Each row of a before or after table is a point. One or more steps were done to the points. Then noise was added and the rows were shuffled. The steps act on columns, c1 being the first. Write out the steps. A step turns or swaps two columns, mirrors them in a line or flattens them onto one, adds a multiple of one to another, or multiplies or shifts one. Angles are multiples of 10 degrees, from the lower column toward the higher: turns from -170 to 170, lines from 10 to 170 but not 90. Use the fewest steps. Two steps may share a column if one is a turn and the other turns, adds or multiplies; they go together, in the order done. Otherwise the lowest column goes first.

Before:
[[ -1  -1  -9]
 [ 22 -41 -38]
 [ -4 -32 -17]
 [-21   0  -6]
 [-16  25 -24]
 [-11 -36  -1]
 [ 27   5  -7]
 [ 39 -27  23]
 [ 54 -12  30]
 [-19   2  15]
 [ 30   9  31]
 [-21 -42 -39]
 [ 50   2 -41]]
After:
[[ 30  46  29]
 [ 37  27  24]
 [ -7 -19  -6]
 [ 29 -16 -16]
 [ 15  48 -41]
 [ -8 -18  16]
 [-28  -6 -24]
 [ 32 -34 -40]
 [ 30 -21   0]
 [  1  -1  -9]
 [  4  29  -6]
 [  1  31  29]
 [ 45   7 -38]]
Steps: turn c1 and c2 by 70 degrees

Before:
[[-26   0   0  -3 -11 -16]
 [ 17   6  -1   7 -12 -12]
 [ -1   9   3   2   2 -10]
 [-12 -17   3   8  -8   1]
 [  6   7  -3   8 -19  57]
 [ 14   3  19 -10   2  60]
 [ 17 -23  -7 -17  -8 -16]
 [ 18  -5  14   8  -2  -9]
 [ 11 -25  -1   5  -4 -12]
 [ 13   5   8   0 -21  12]
 [  0   6  47  -8 -19  29]]
After (11 x 6):
[[  8 -17  14   8   8   4]
 [ 11 -10  18  -9 -47 -37]
 [ -7 -28  -7 -17  18   4]
 [-12 -25  -2   4  11   4]
 [  6   7   3   2   6   8]
 [ 12  -6   8  -1   4 -24]
 [  5   4  47  -8 -10 -33]
 [ 10   0  -2   8 -30 -51]
 [ 15  -9  -1   7  17  -1]
 [-21  -3   3   8   4  -7]
 [-16  20   0  -2  18   2]]
Steps: turn c1 and c2 by -50 degrees; turn c5 and c6 by 130 degrees

Before:
[[-23  -6 -14 -17   2  24  -6  10 -17]
 [-14  -3  -1 -17   0  20 -15  33  12]
 [  8   0 -15 -11  -1  23 -12 -16 -16]
 [-14   6  15   6  29  -7  -6 -11   5]
 [ -7 -14  21 -16   6  -5   2 -14   6]
 [-18   8  -6 -15   3  -6   0  -8   7]
 [-18   3  -9   1   0 -60 -16   5 -22]
 [  5   0  21 -15  21  22  21  14  13]
 [-11  -8 -19  27  14  11  -1  -5   0]]
After (9 x 9):
[[-15  -3  -1 -18   0 -39  12   8 -15]
 [-23  -7 -15 -17   3 -18 -18  19  -6]
 [-18   3  -9   1   0  16 -22 -58 -15]
 [-11  -8 -19  27  14   0   0  13  -1]
 [  5   0  21 -15  21 -20  13  16  21]
 [ -6 -15  22 -16   7  15   6   0   2]
 [-14   6  16   7  29  13   4  -3  -7]
 [-18   8  -6 -16   3  10   7  -3   0]
 [  8   0 -15 -11  -1   7 -16  26 -12]]
Steps: turn c6 and c8 by 110 degrees; swap c7 and c9

Before, 11 rows:
[[  9  18  22 -14 -21  20  -8  14 -39 -19   7   3  -3 -22]
 [ -9  30 -38 -11 -12 -56   6 -41 -21  31  -5  37 -36  39]
 [-23  20  15 -48 -21 -10  17 -14 -19 -16  24 -17  41 -28]
 [-12  -9  13   0  56  27 -49 -26  27   8 -26 -27 -19   5]
 [ 51 -40  15  11  19  -6 -28   1  20  44  25 -19 -14  -3]
 [-28 -40 -19 -39  47 -23  -5  33 -24 -33  -5 -15  -2  19]
 [ 52  20  42   5  27 -25 -33 -20   5 -37  -8 -13  -2  -5]
 [-27 -32  -2 -15 -10 -33 -45  21 -54   6  -8  48   8  37]
 [ 55 -16  10 -26  34  16  12  40  13 -23 -14  26  40  11]
 [-28 -30 -13   5  25  -3   4  18 -59  14  27  47   0  -9]
 [ -1  23  -9 -16 -26  23 -12 -15  10 -24  29 -20  48  23]]
After:
[[-21  16  -6 -50 -22  -9  18 -16 -20 -18  23 -15  39 -55]
 [  1  26 -32 -15 -25  24 -13 -17  11 -25  31 -20  46  -8]
 [-13  -7  -9   1  53  27 -51 -25  25   8 -24 -28 -20 -24]
 [  9  16   3 -17 -23  21  -8  13 -40 -19   7  -1  -2 -54]
 [-29 -29 -31   2  24  -2   6  16 -58  15  25  48   1 -38]
 [ 51 -42  -3  14  18 -11 -27   0  18  43  24 -16 -15 -33]
 [ 54  20  21   6  29 -27 -32 -22   5 -37  -9 -12  -1 -34]
 [-27 -34 -21 -16  -8 -34 -46  22 -53   5 -10  48   7   9]
 [-10  30 -58 -13 -12 -56   6 -41 -21  34  -7  35 -35   9]
 [-28 -42 -43 -39  46 -21  -4  34 -25 -34  -6 -16  -4 -13]
 [ 55 -14 -12 -28  32  18  12  41  14 -25 -14  26  42 -18]]
Steps: shift c3 by -20; shift c14 by -30

Before (14 x 20):
[[-32  25   4   6  -7 -16 -17 -28  15  32  -7  14  28 -19  43   2  -8  -3
  -18  16]
 [ -7  12  14 -21  12 -16   4 -46 -10 -12 -26 -10 -26 -10 -18  40  -3  13
   20   6]
 [-26  13 -39  12 -15 -16  18 -24  19  16   5   3   6 -19   0  29  44  43
   21  14]
 [ 38  28  22 -24  32   5  24  13  -5  36 -30  -9  -1 -11   2 -13  21   9
  -13  60]
 [ -1 -25  15 -18  31  20  -4  19 -20 -12   5  41  57  20  -5 -23  11  16
   19  30]
 [ 18 -21 -22  24  -2   3  -2  23  -9 -30 -25  23  20  15  12  22  37   6
    7  47]
 [-14 -19 -50  38  23 -22 -12 -39   6  -9 -44  -1  -2 -19   5  29 -29  15
   19  25]
 [ 33 -29 -38  24  -9  -7  10 -15 -40  -9  11 -10  -4 -25  45 -10  -1  15
   -3 -17]
 [ 16  33   7 -43   6  31  13  -3 -54 -13 -20  17  -8   4  32 -15   1 -17
   31  35]
 [  4  -8 -27   2  17 -29  -2   0 -38   9 -17   3  24 -11  -3  -1  14 -16
   26   0]
 [-15  28  11 -20  11  27 -23  20   2   5 -41 -26   5  -8 -17 -10   4  30
   19 -31]
 [  1  24 -37  14 -17  21  37 -21 -28  16   4  -5  25  11  -3 -32  17 -28
    7  14]
 [ 14  -1   7   3  17  54  -5   8 -31   2  -3   0 -11 -12  19  46 -28  19
    5   2]
 [ 37   0   3  12 -21  11 -13   9  -7  17  -7 -10  42  -5   7 -35   0  28
   38  36]]
After, 14 rows:
[[-20 -14 -20  26  -1   2  -4  20  -6 -32  22  21  18 -23  14  23  37   6
    7  50]
 [-14  16   4   6  -5 -17 -14 -29  16  33 -30  12  26  25  40   2  -8  -2
  -17  19]
 [ 15 -34 -38  26 -10  -8  11 -15 -41 -10  32  -8  -2  13  46 -10  -2  17
   -3 -15]
 [-47 -23 -49  40  21 -22 -13 -36   6 -10  -7  -1   1  12   4  27 -31  16
   19  22]
 [  4  26 -37  16 -16  19  37 -20 -28  18   0  -2  25  -2  -3 -31  16 -32
    7  15]
 [-27  10  13 -18  10 -15   1 -45  -9 -14  -5 -10 -28  12 -18  41  -4  11
   20   6]
 [  2 -14  16 -16  29  20  -3  18 -22 -12  -3  41  56 -27  -8 -22  12  15
   18  28]
 [  0   0   6  13 -20   9 -12  10  -6  19  36 -10  40   1   7 -36   0  25
   38  36]
 [-41  24  12 -19  13  24 -24  21   2   4  -7 -26   5  17 -20  -9   3  31
   20 -32]
 [-24  21  22 -23  34   5  25  15  -3  37  40 -10   0  21   1 -12  21   8
  -10  60]
 [-16  29   7 -42   7  30  12  -4 -53 -13  17  19 -11   8  30 -15   0 -17
   31  36]
 [  1   7 -37  13 -14 -20  17 -24  19  14 -27   5   6  24  -2  29  44  43
   21  17]
 [-16 -11 -25   5  16 -26  -3   2 -36  10   8   2  25   8  -4   0  15 -16
   21  -2]
 [  0  -6   6   2  16  55  -5   7 -31   1  14   1 -12   8  20  47 -28  18
    5   2]]
Steps: mirror c1 and c11 in the line at 40 degrees; mirror c2 and c14 in the line at 10 degrees

Before (13 x 32):
[[ -1  -1  11   4 -10   2  10  -1  -1   3  -5  -8  18  -5 -15   3   0 -11
   -1  -9   8 -17  19  -2   8  -6  11  -2  -3   0   8 -15]
 [  2   9   0   3 -11  13 -33  19 -13   6  -9   0  -9  -7   3   3  10 -10
   -2  -5  -1   5  -7  -7   5 -16  -6  -7  19 -11   5  -7]
 [ -8   4   2  -6 -11  45   6  -1  -7  -1  15   8  11   6   7  -2  -7 -12
   19  -8  11 -11  -2  -4 -10  -7   5  -5   5  -6  -3   1]
 [ -6  11  14   2  10  -1  -3  11   7   1   9   1  -8  -8   7   0  -4   4
    0  -2  11   4  21  -6 -13  -6  15  -1 -10  -6  12  -6]
 [  2   3   0   8  -9  20   9   4  -5  -1  -2   8   1   2   5   0   7 -10
    2  60   9  -3   6  10  -9  -8 -12   2  13   7  -3  -1]
 [  1   9   3   0 -11   3   1   9   6   4   4   2  13  -5   5  18  -5   2
    9  -5  -7   2 -13  11 -13   6   6  -7  18   4  17  -1]
 [ -3   6   1  17  -3   6  10  -1   5 -15  16 -20   6  -8  -7  -3  -2  -2
   29   9 -14  -6  21  -6   0 -13  16  -5   7   5  -2  -2]
 [ -8 -24  21   2 -12   4  10  -4 -10  -5  -5  -2  11  -3   3   1  -2  16
    6  -8  12 -21  11   2   4  -1  16   1  17  -3  15  -1]
 [ -5   1   3  -1  23  -3  12  15  -3   4   7   3  -8  -2   9  -1  -3  14
    0  -4 -11   0   9  17   8  -9  10  -4  16   9  13  -7]
 [ -2   6  33  -3  -8   5   9  -3   2 -10   4   8  -9  14   8  -5  -1 -10
    0 -10  11  -8  -6  -2 -14 -13 -23   0  19   1   3  -1]
 [  6  11   9  -5 -11   3   3   0  -7   1  -4   3  -7  38   0  -2  -3  -9
    5   3   7   9  -2  -6 -10   3  -4  -4  11  -7  10   0]
 [ -5   9   2  11   0  -1 -22  -3   6   4   6   4  -7  -8  -1   4  -2 -12
    6  -8   8   8   9  15 -12  43  -4  -6   8   9  16  -1]
 [ -1  -6  18   4 -13   2  -4   1  -4  -2   5   5   1  10 -13   7   7  -8
    2  -6   8   4   1  14 -10 -13  14  -2   3 -14  12  -4]]
After, 13 rows:
[[  5  -9 -10  -5   2   3   2   0  -8   1  -4   3  -7  38   0  -3  -3  -9
    6   3   7 -10  -3  -6  -9   3  -5   9   3  -7   7  -1]
 [ -8  21   1   2   5   4  12  -4 -10  -5  -5  -3  11  -3   2   2  -2  18
    7  -8  12  21  11   2   3  -2  16 -13   7  -2  10  -1]
 [ -1   6  -1   3  -1   1  -4   1  -5  -2   4   4   2   9 -13   7   7  -7
    2  -6   7  -3   1  14 -10 -13  14   0  -3 -14   8  -4]
 [ -3  -3 -18  17   1   5   9   0   5 -16  16 -19   6  -7  -7  -3  -2  -2
   29   8 -14   5  21  -7  -1 -12  16   7   4   5  -2  -4]
 [ -4  -6  12  -3   6   5   9  -3   2  -8   5   8  -9  15   7  -3   0 -10
    0 -11  11   9  -5  -2 -15 -12 -23   2  12   2   3  -1]
 [ -7  -3 -17  -5   0  45   6   0  -7   0  16   8  10   5   8  -2  -7 -13
   19  -8  11  11  -3  -3 -10  -7   5   6  -2  -6  -2   2]
 [ -5  -5 -17  11   3  -2 -22  -3   7   3   4   4  -6  -8   0   3  -1 -12
    7  -8   8  -8   9  15 -11  43  -5   9   6   9  13   0]
 [  3  -4 -20   3   6  13 -33  19 -13   6 -10   1  -9  -7   3   4  10 -10
   -1  -5  -2  -5  -7  -7   5 -16  -7  11  11 -11   3  -6]
 [ -5   2 -19  -2  13  -2  12  15  -4   4   7   2  -9  -2   8  -2  -3  15
    0  -4 -11   0   8  17   9  -9  10   4  22   8   9  -7]
 [  1  -4 -16   1   6   4   1   8   6   2   3   3  13  -6   6  21  -4   2
   10  -4  -7  -2 -13  11 -13   7   7  10  10   3  13   0]
 [ -5  -9  -6   2  -2   0  -2  11   6   1   8   1  -7  -9   7   0  -5   4
    0  -1  11  -4  21  -6 -13  -6  13   4  -3  -6   8  -7]
 [ -1   1  -9   4  -5   2  10  -2  -1   4  -5  -9  18  -4 -15   3   1 -11
   -1  -9   7  17  19  -2   8  -5  10   1  -7  -1   6 -14]
 [  2  -4 -21   7   3  19   9   5  -4   0  -3   7   2   2   5   0   6  -9
    3  61   9   3   7  11 -10  -8 -13   0   7   7  -2  -1]]
Steps: turn c2 and c28 by 150 degrees; shift c3 by -20; flatten c5 and c29 onto the line at 60 degrees; multiply c22 by -1; multiply c31 by 0.7
